Each wall is flat, endless, passes through zero and stands at right angles to its row. A trip goes straight from one point to another. List the walls that it crosses, first one first.

Walls:
(1): [ 28  27 -12]
(2): [-9 22  1]
(3): [ 15 -54 -49]
(4): [11 13 42]
(5): [  7 -28  -2]
Trips:
[-60 -17  -5] to [ 48 -13  24] => 2, 4, 1
[ 11  31 -15] to [ 25   0 -53] => 3, 2, 5
[ -6  25 -10] to [-23  32 -37] => none
[-12  24  -7] to [-50   2 -14] => 1
[ -4   7 -17] to [-40 -29 -12] => 1, 5, 2

Walls:
(1): [-16  -7  12  14 -15  -7  45   3 -13]
(2): [ 37  -9   0  -7  -6 -44   0   2  47]
(3): [-57  14 -33  -4  27  27 -20  10  25]
(4): [  8  -6  -2 -20   1 -13 -30  47   9]
Trips:
[  8  14  -5  29 -31   2  -2 -23 -12] to [47 27 31  0  4 15  3 44  8] => 2, 4, 1
[-23  -9  11  20 -24   7 -40  -9  28] to [ -2  -2 -46  32  11 -10  27  -8   2] => 4, 1
[-19 -14   0  10   0  -3 -54 -57  -8] to [  9  14  11   0   9  12 -13 -50  20] => 2
[ 40  43 -23  10  10  13  11 -12  38] to [ 46 -14   1 -51  30 -50   5  15  -3] => 3, 4
[ 19 -60   6  29 -30  -3 -12  26 -26] to [-49  22  33   5  38  -6  13 -15 -23] => 2, 4, 3
[  7 -29  26 -36  11  20 -24  -4  -7] to [ 26  -1 -26  -6   7  -2   4 -13  -2] => 2, 4
[ 21  13 -17 -14  15  13 -13   2  24] to [ -6  -9 -40 -29 -26 -32   5 -12  13] => none
[ 20  13   0 -11 -23  -2  -7 -35  43] to [-38 -37  46 -12   1 -28  16 -37  10] => 1
[ -9  -2 -35   3  -4  -4 -14 -54  -4] to [ 12  -2  32   3 -26  -7 -20 -20  -6] => 3, 2

Walls:
(1): [ -8  15  -2  12  -5 -31  16 -21  60   8   2 -14  21  28]
(2): [ -7   0  -6  -2 -19 -11  23  23  -4  10   9   4  -4  10]
(3): [  4 -20  14  -2  19  28  -6  -8   4 -21  36 -39  -3 -10]
(4): [-23 -31 -11  11  40   8  22 -23  18  -2  -1   0   5  18]
(5): [-12  -3   6  35   7  26 -11  -5  17  10 -10  18 -25   3]
(6): [-20  25  -9 -15  -1 -10  14  20   4 -17  -2   5  -1 -19]
(7): [-15 -10  -1   8 -12  -5   1  11  33   4  28  32  22 -17]
(8): [ -8 -37 -32  10  -7 -21 -11   3 -22  -9   1 -17 -20   5]
(9): [-22  -8   7   0  27  -1 -12  -2  -5   1  14 -12  21  19]
(10): [  5 -18  12  11 -14   7 -18  13 -17  11 -16  -2  10  42]
Trips:
[ 15  18  17  21  10 -16 -28 -11  -3  -9  17  19 -27 -24] to [-28 -20   6 -17  -4  23 -10  20  -5   8  10 -11  15 -12] => 6, 9, 8, 10, 5, 2, 4
[ 14  30  -7 -33 -10 -17  18 -13  10 -15  -6  10  45   6] to [ -5   8   6 -18 -12 -34  -8  -3   7 -12 -21 -11 -11  42] => 7, 10, 9, 8
[  7   1 -16  -2 -37  12  -9  12 -20   0  -8  -4  -7  16] to [  0 -15  -2  -9   5  -2 -19   1 -13 -10  -9 -10   8 -24] => 2, 3, 6, 9, 10
[-16  11   5 -17  -7   5  19  -9  20   9   6  10  11  -3] to [-14  -4  17  -1  13   0  25  16   2   2  24 -16 -22  13] => 9, 3, 5, 7, 8
[ 19  17 -13  -8  39   7  -1  -3  -3  18   4   5  -5 -16] to [-10 -20  -5 -10 -15 -23 -29  -8  10  18  -3   2  -9  -6] => 6, 3, 9, 8, 4, 7, 1, 10
